Each row of a before or after table is a point. The points were changed in one or more steps. Then noise was added and the rows were shuffled. The steps act on how far a point lies along the listed directions, d1 being the first. What was done? A step turns or swaps two directions, mirrors them in a line or flattens them onto one, adds a multiple of one to another, or multiplies one. Angles are multiples of 10 degrees, from the lower direction toward the higher: turns from -170 to 170, lines from 10 to 170 but not 90. Use the fewest steps. Two steps may share a direction if one is a turn and the other turns, adds or multiplies; they go together, in the order done. Otherwise the lowest direction goes first.

Directions:
(1): [ 30 -33]
(2): [-33 -30]
Before (13 x 2):
[[-37 -36]
 [  2  18]
 [ 21 -25]
 [ -1 -80]
 [ 41 -38]
 [ 68 -39]
 [ 31  32]
 [ -4  16]
 [  9   0]
 [ 49   1]
 [ 18  25]
 [-66 -52]
 [ 12  35]]
After, 13 rows:
[[ -4   0]
 [  8   0]
 [-38   1]
 [ 22  -2]
 [ 70  -2]
 [ 33   4]
 [ 21  -1]
 [ 14   2]
 [-67  -3]
 [  2   3]
 [ 50   1]
 [ 41   2]
 [ -4   1]]
Steps: flatten d1 and d2 onto the line at 130 degrees

Directions:
(1): [ 37  30  -1 -40]
(2): [-47   8  11 -39]
(3): [ 15 -53  12 -26]
Before (8 x 4):
[[ -6  34   5 -19]
 [ 11  25 -23 -17]
 [ 15 -18  -4  23]
 [  2  36  -9 -28]
 [-10 -65   2  44]
 [  3  41  -9   2]
 [-67   4   3  26]
 [ 23 -12  -5 -44]]
After:
[[-10 -51   8 -57]
 [ 49  60 -21  36]
 [-27  47 -10 -20]
 [-32  66 -12  17]
 [ 50 -83   1  29]
 [ -4 -29   1  19]
 [-15  51   1 -10]
 [-31  29 -21 -10]]
Steps: swap d1 and d2; multiply d3 by 2

Directions:
(1): [ 10  50 -20  12  40  13  54   5]
(2): [ 23  42  42  16  19  22 -51  -2]
(3): [-37   3  10  71 -11 -21   3  27]
(4): [  2 -18 -44   4  15  44 -27  52]
(5): [ -8 -35  58 -11  25  26  32  25]
Before:
[[ 39 -47  29 -89  14  13  12 -40]
 [-14 -42  21  14 -14 -24   3   9]
 [-12 -69  -6  10 -36  18 -94  31]
 [-14 -61 -15 -28   0  24 -23  51]
 [ 43  -2  87 -50  48  11  -3 -26]
 [ 43   9  19 -39  38  25  20  15]
 [ 18 -18 -14 -39  13  23 -37   0]
 [ 10 -11 -25  16  37  39 -12  44]
 [ 26  29 -20 -22  18  -4  22 -28]
 [ -6 -10 -15  25   8   2 -38  43]
 [ -1  28 -54 -14 -12 -12  14 -13]
 [ -7  17 -27 -16  19   0  60  -4]]
After:
[[ 32   2   5 -16  42  39  11  43]
 [-29 -61  18  44 -48 -11 -81  23]
 [ -5  25 -61  -9 -10  -7  10  -5]
 [ -4  13 -34 -18  22   6  57   4]
 [  1 -21 -22  -1  11  26 -44  31]
 [-18   0   8  46  -2 -26 -24  27]
 [ 47 -17  54 -55  61  48 -24   9]
 [ -6 -39  29  -2 -15 -29   7  -7]
 [ 33 -63 -12 -69  26  52 -14  14]
 [-11  -5  -5  56  25  12  -4  44]
 [-37 -56  -1  15  -8   2 -17  57]
 [ 27  22 -39 -20  25  14   9  -7]]
Steps: turn d3 and d4 by -50 degrees

Directions:
(1): [ 15   9 -34 -21   0 -39  -1  41  10  25 -70]
(2): [-37 -24   8 -10  54  48  47   9  17  12 -27]
(3): [ 45  32   5  60   3  35   6 -25   2 -11 -45]
(4): [  0  -5 -42   3  15  50 -50  27 -52  16   7]
(5): [-10  47  31 -28 -39  20  38  28 -48  -8  -8]
(6): [  1  16 -21  28 -29  12  28  15  28  72  35]
Before (12 x 11):
[[  6  34  83   5 -55  -3  16 -26 -42 -50  15]
 [-41 -46 -23 -21  68  25  -6  19  13  26  -2]
 [ 28 -11   8  29 -31  -4  -6 -12   6  22  98]
 [ 15  38   1  40  10  64  15 -34 -14  -6 -10]
 [ -8 -44 -27   5  58  53 -22 -16 -10   5  11]
 [ 26 -48   4  47  25  15 -12 -13  10 -40 -20]
 [-10 -26  21   0  -4  20   7 -15 -26   1  57]
 [ -2   2  48  -5 -25  11  23 -33  28   2  49]
 [-31 -37 -63 -17  59   9 -14  53  12  44  -9]
 [-13 -46 -50  22  78  55  13   2  22  48   6]
 [  7  15  46  20  24  24  25 -32  15 -31 -23]
 [ 10  37  33  12 -43 -44  25 -23 -22 -16  42]]
After, 12 rows:
[[ 22  -1  15  19 -41  -2   3  -2  -5  22  97]
 [-52 -22  -6 -41  46  34  16  37 -11  24  -2]
 [  3  -3 -19  32  34  38 -10 -41  14   3  12]
 [  0 -12  26  13  -7  30  12 -18 -31  -4  43]
 [  6   6  47   5 -25  17  23 -38  30   0  43]
 [-42 -12 -44 -38  35  18  10  73 -16  40 -10]
 [ 38  21  66  56 -29   3  -4 -59  -9 -51  -4]
 [ 30  37  27  44 -32 -34  17 -39  -9 -17  27]
 [-11 -70   0  -2  21 -13 -15   9   7 -32  15]
 [ -3 -15  32  12  38   5   7 -34  33 -22  -4]
 [-47 -47 -41 -30  59  42  25  29  -1  54  31]
 [-30 -42 -18 -31  46  43 -12   4 -25   7  27]]
Steps: multiply d3 by 0.7; turn d3 and d5 by -70 degrees

Directions:
(1): [ 21  33  16  30  18 -51  38   6   9  22  40  65  -5  -9]
(2): [-25   6   1 -19 -15  10  -1 -13 -87  -7  28  28  53  -6]
(3): [-11  29 -10  -3 -65 -74 -37  17   3 -29   0 -17   0   8]
(4): [ -6 -27   3 -11  23 -40 -20  16  -3  44 -44  -3  33 -70]
(5): [ 26  13  28  38   1  35 -77  28  10   6  43   1  16 -18]
(6): [-63  48  -2  -6  -1  26  31  58  32  13   5 -13  30  -4]
Before (8 x 14):
[[-13  -9 -13 -16  22   6  41  -8   6  13 -31  10  -1  -8]
 [ 40  18  10  27  -2  56 -18 -16  -2 -18  32   1 -15  18]
 [ 25 -21   1  -4  11  28  -7 -34 -19   0  21  15 -15  22]
 [  7 -23  -4   9  15 -18  19 -12  11  19 -29   3 -22   1]
 [-36   9 -18 -28 -38  10 -22  10 -22 -26 -17 -49  14   1]
 [ 23 -18  18   8  30   1  16  -3 -18  23  13  30   5  -8]
 [ 31 -31 -17  16  30  41   4 -13  10  10  -6  -6 -45  20]
 [ -1  12  -7   2 -14  14 -11 -11 -12 -43  21  -4  -9  34]]
After:
[[  1 -32  -1   1  32  15  27 -21  -3  25 -31   2 -12   0]
 [ 17 -35  20  -4  64  43  51 -25 -54  39  18  52  23 -12]
 [ 32 -56  -5  12  88 119  36 -34 -34  36  15  25 -17   8]
 [ 19 -31   8  -6  41  68  13 -44 -44  12  31  34   1  15]
 [  4  24  -9   5 -32 -12 -24  -4   4 -52  22 -10 -18  37]
 [ 43  15  16  29  25  74   9 -25 -22  -3  46  32  -6  12]
 [-19 -29  -8 -29  53  62  47 -23 -23  22 -29  15  19 -12]
 [-21  36 -14  -9 -81 -43 -74  38  21 -42 -14 -69  -1   3]]
Steps: turn d1 and d5 by -30 degrees; multiply d3 by 3; turn d2 and d3 by 20 degrees
